Each wall is flat, endless, passes through zero and stands at right angles to its row. A trip goes straight from one point to another. Which walls does it cross, in order?

Walls:
(1): [ 49 -10]
(2): [-36  81]
(3): [  9 -52]
(4): [-20  35]
(5): [-50 -31]
(6): [41 10]
(7): [ -4 -31]
Trips:
[-40  48] to [-55 -87] -> 7, 3, 2, 4
[ 11 -29] to [ 50 -25] -> 5
[ 49 -29] to [  7 -22] -> 5
[71 45] to [23 -8] -> 4, 2, 3, 7
[62 26] to [ 14 -48] -> 3, 7, 5
[ -4 -37] to [-13 -30] -> 1
[28  8] to [-33 -37] -> 3, 7, 5, 6, 1

Walls:
(1): [-26  29  24  36]
(2): [ -1 -14  -4  68]
(3): [ 12  20 -33  65]
(4): [-10   0   8  -1]
(5): [ 64 -19   7  31]
(6): [-25 -55  -2  46]
(7): [-32   4  -5 -24]
Trips:
[-20 -16 -15 -65] to [ -9  63 -70  19] -> 4, 3, 1, 2
[ 95 -12  60 -46] to [ 43 -40  21  29] -> 2, 6, 3
[-22  36  95  18] to [27  6 25 32] -> 5, 3, 6, 4
[  3 -30   9  11] to [ -1 -46  -9  24] -> 3, 4
[15 18 33 14] to [ 24 -23  -2 -32] -> 3, 2, 4, 1
[ 45 -35  -4  22] to [-10   0  24  40] -> 1, 4

Walls:
(1): [-76 -11 -10 -12 -51 -20 -27 -17]
(2): [-12  12  37   4  66  92   2  -7]
(3): [ 19  17  28 -65 -38 -21  44 -43]
(4): [ 11  16  18   2  27  48  30 -33]
(5): [ 64 -32   3  50 -36  29  32 -63]
(6): [ 32 -15 -34 -13  24 -45  -5 -14]
(7): [-66  52  35  37 -47  15  45  -6]
(8): [  6  21  42   0 -48  25 -45  -7]
(9): [-50 -56  -1  59 -14 -36  28  36]
(10): [ 10  17 -62 -33  17  -8  51 -15]
Trips:
[-45 -12 -21 -19 -54  -3  40 -28] to [ 11  -9 -39  17  17  -1  58  20] -> 4, 6, 1, 3, 7
[-22 -65 -58  49 -48  42 -21   6] to [  9 -15 -43  76 -38  22 -16  -5] -> 7

Walls:
(1): [-31 -12 -29  21   0  51   1  -2 -13 -32  -9]
(2): [ 47  -1  -7   6 -13  50  34   2 -17  -4  15]
(3): [-37  47  22  62 -21  23 -14 -17   2 -16   4]
(4): [ 13   2 -11   6  41 -61  16  65 -17 -22  -5]
(5): [-37  95  28  17  -5  -5 -17 -29 -19  28  12]
(6): [-10 -11  -4 -45 -30  26  -6  45   1  13  38]
(7): [-35  12 -21  -3 -20   7  17  56 -17   9   9]
Trips:
[ 37  16 -51 -72 -33 -19  69   7   3  57 -47] to [-18 -12  -9   6  19  88  45 -25 -10 -26 -43] -> 4, 1, 6, 3, 7
[ 10   5  -7   3  -1 -23 -45  26   3   0  33] to [-16  18   8   1 -53 -24  -8  23  -3   9 -46] -> 3
[-19  20  25  -2   9  31 -32  -7 -16 -28 -10] to [-66  -1  25  41 -12 -34  13  37 -40   6  16] -> 7, 4, 6

Walls:
(1): [-17  50  13 -55 -17 -27   5 -19  95   0  18  -5]
(2): [-47 -20 -14   1  -6 -30  -6 -34 -75 -39  11 -15]
(3): [-17  36   2  -3  42  47  30 -11 -11 -17 -29 -29]
(4): [ 24  -3  -9  41   5   0  40 -38  29  16 -19 -13]
(5): [ 22 -13  29  -3 -22  -7  22  -6   1  22 -26  19]
(6): [  5 -11  36 -29  -8  45  -1 -12 -19  -9  13  20]
(7): [ 26 -33 -31  -8   7  16  10  35   7 -15  16  26]
(8): [ -3 -29   1  -6  41 -37 -15 -21  -7  38  30 -11]
(9): [-14  15  22   0  16 -40 -15 -37  34 -20   3 -36]
(10): [-28 -72  11  -2   1 -36  22 -14  31 -21 -15 -37]
Trips:
[-42   0   6  -8  33  49   2  11 -51 -23  -4 -23] to [ 18  28 -36  12   1 -24 -45  -6   9  18  21   1] -> 8, 6, 9, 3, 1, 2
[ -4  -9  24  12  -4 -13 -63  32 -46 -23 -51  28] to [ 21  -3  18  -5  13  41 -15  20 -26  28 -43 -20] -> 3, 2

Walls:
(1): [-17  77 -51  -8  -3  26 -24  15 -21  67  30  47   6  22  67  26  19  20]
(2): [-63  40  30   4 -53  -2  22   1  31 -22  23 -25  29 -48 -17  -6  59   3]
(3): [-18 -41  75  36 -23  28  13  15  -3 -34 -22 -58   2  18  56  89 -11  67]
(4): [ 18  -2 -24  -6 -12  -9 -20 -30  42  38   7 -22 -43   8  -2  10 -13 -52]
(5): [-25  41   2  19  35  -1 -19 -77  26  -4 -13 -66 -51  13  41  54   4  32]
(6): [-71  11 -48  41 -10  40 -19  -6 -10   6 -59  -5  -5  52  -5  29 -47  10]
(7): [ -7 -12   8  30 -28 -32 -60  13  -4  -9 -26 -12 -31  15   3   5  51 -28]
(8): [  4 -20 -22 -45 -40  29 -95 -23  15  27 -53  13  53  -1 -18 -35   5  33]
(9): [-14  49 -64  -2   0 -14 -62 -18 -34  43 -77  50  14  11  -1 -17  45  -9]
Trips:
[ 42  32 -38  -3 -54 -72 -10   8  18 -56   5  22  -1 -64 -64  14 -44  -7] to [ -4 -24  23 -17 -13  19  16 -18 -28 -41 -22  11 -65 -20 -31  -1 -29  19] -> 8, 7, 4, 2, 3, 6, 5
[  9  38  -8  35  12 -34 -30 -59   2 -13  46  25  46  26  17 -11 -27  11] to [ 14 -24   9   8 -11   1  30 -11  23  -1  15  35  46  57 -39  -3  35  37] -> 6, 5, 2, 9, 1, 3
[ 12   6 -13  -6 -79  41 -33   6  32  10 -48  66 -19  53  -1  -4  21   7] to [ -3  33  39  14  -9  10 -48 -37 -49 -10   6   5  74 -15   6   6  75   9] -> 2, 4, 3, 6, 5
[-12  -5   8 -37  28 -22   0 -82 -59  40 -11  32  26 -69 -17  35 -27 -26] to [-44  27 -13  17  25 -13  47  27   2  18  18 -20 -17  19  -7 -15  30   7] -> 8, 2, 4, 6, 9
[ 33  -2 -26  25  -4  39   9 -13  14 -69 -29 -50 -31  45 -23  25   3   6] to [ -4  66 -57  19  -7 -23  32   8  17  11  39  32  14 -12  32  35 -55   9] -> 7, 1, 3, 9

Walls:
(1): [ 16 -25  33  56  -4 -18  40 -12  28 -21   8 -34 -18 -56 -39  41  18 -15
  29 -51 -47 -78 -32  -9]
(2): [ 24 -48 -27  -9  10  14  22 -66  -1   4  12  17  41  19 -16 -23 -12 -20
 -25  22  11 -29  28   7]
(3): [-46  67  -5  -4  68 -21   9  30  66  16 -14  57  60 -11  16  25  26 -14
   8  25 -26  15  26  38]
(4): [-56   2   6 -50 -51  46 -25  -8  32 -25  50  51  -1  -3 -15  31 -67  15
 -45  14 -38  12 -21 -28]
(5): [-45   3  13  21   9  15  27  42  68  33   0  -9 -34  43   6  48 -55  -9
 -71 -34  -6 -28   6  19]
(6): [  6 -43 -31  13   6 -20 -22 -58  -6  33  30 -69   5  50 -75  12 -13 -22
  -1  -9 -19   9 -39  -5]
(7): [-21  15  26 -31  42  12  21  18  20  19 -47 -18 -18 -51  -7  -4  95 -17
 -27  36  71  -6 -18 -14]
Trips:
[ 20  31 -13 -19 -13  25   5  45  10  26 -13 -27 -71  53 -47 -70 -37 -17
  16 -12 -44 -12 -12  20] to [  5 -27  24 -31  -7 -25  55 -61  -4 -28  17  21  -9 -12 -42 -14  23 -11
   1  -2   1 -17  25  14] -> 1, 2, 5, 7
[ 12 -18 -78 -21 -42  50  10 -35  27  13  -2 -39 -11  17 -16 -33 -36  20
  -3  18 -33   9 -48 -54] to [-27 -46 -16  19  10  11  22  60  44 -23 -38 -49  19 -15  50 -27  -2 -17
  -8  15   9  -2  33  25] -> 5, 7, 4, 6, 3, 2
[ 12 -22  -5  18  36   5  10  18 -21 -18   2 -45   0  36 -65   0  10 -27
  26 -38   4  -4 -50  45] to [ 58   4  23  12 -21  21  39   3  58  10  -4  39  -6  22  -9  11 -65 -45
  43  11   9   6  65 -19] -> 2, 3, 6, 4
[ 79  -7  48  -5   2 -23  18  11 -35   6  35   8  19 -21  11  -1   0  23
  10  10 -11 -66   0  -2] to [  7 -13  23  78 -13   4  -7 -22  26 -47 -12 -30  38  12 -56 -28  75 -29
  41  -1  42  30  19  -6] -> 7, 6
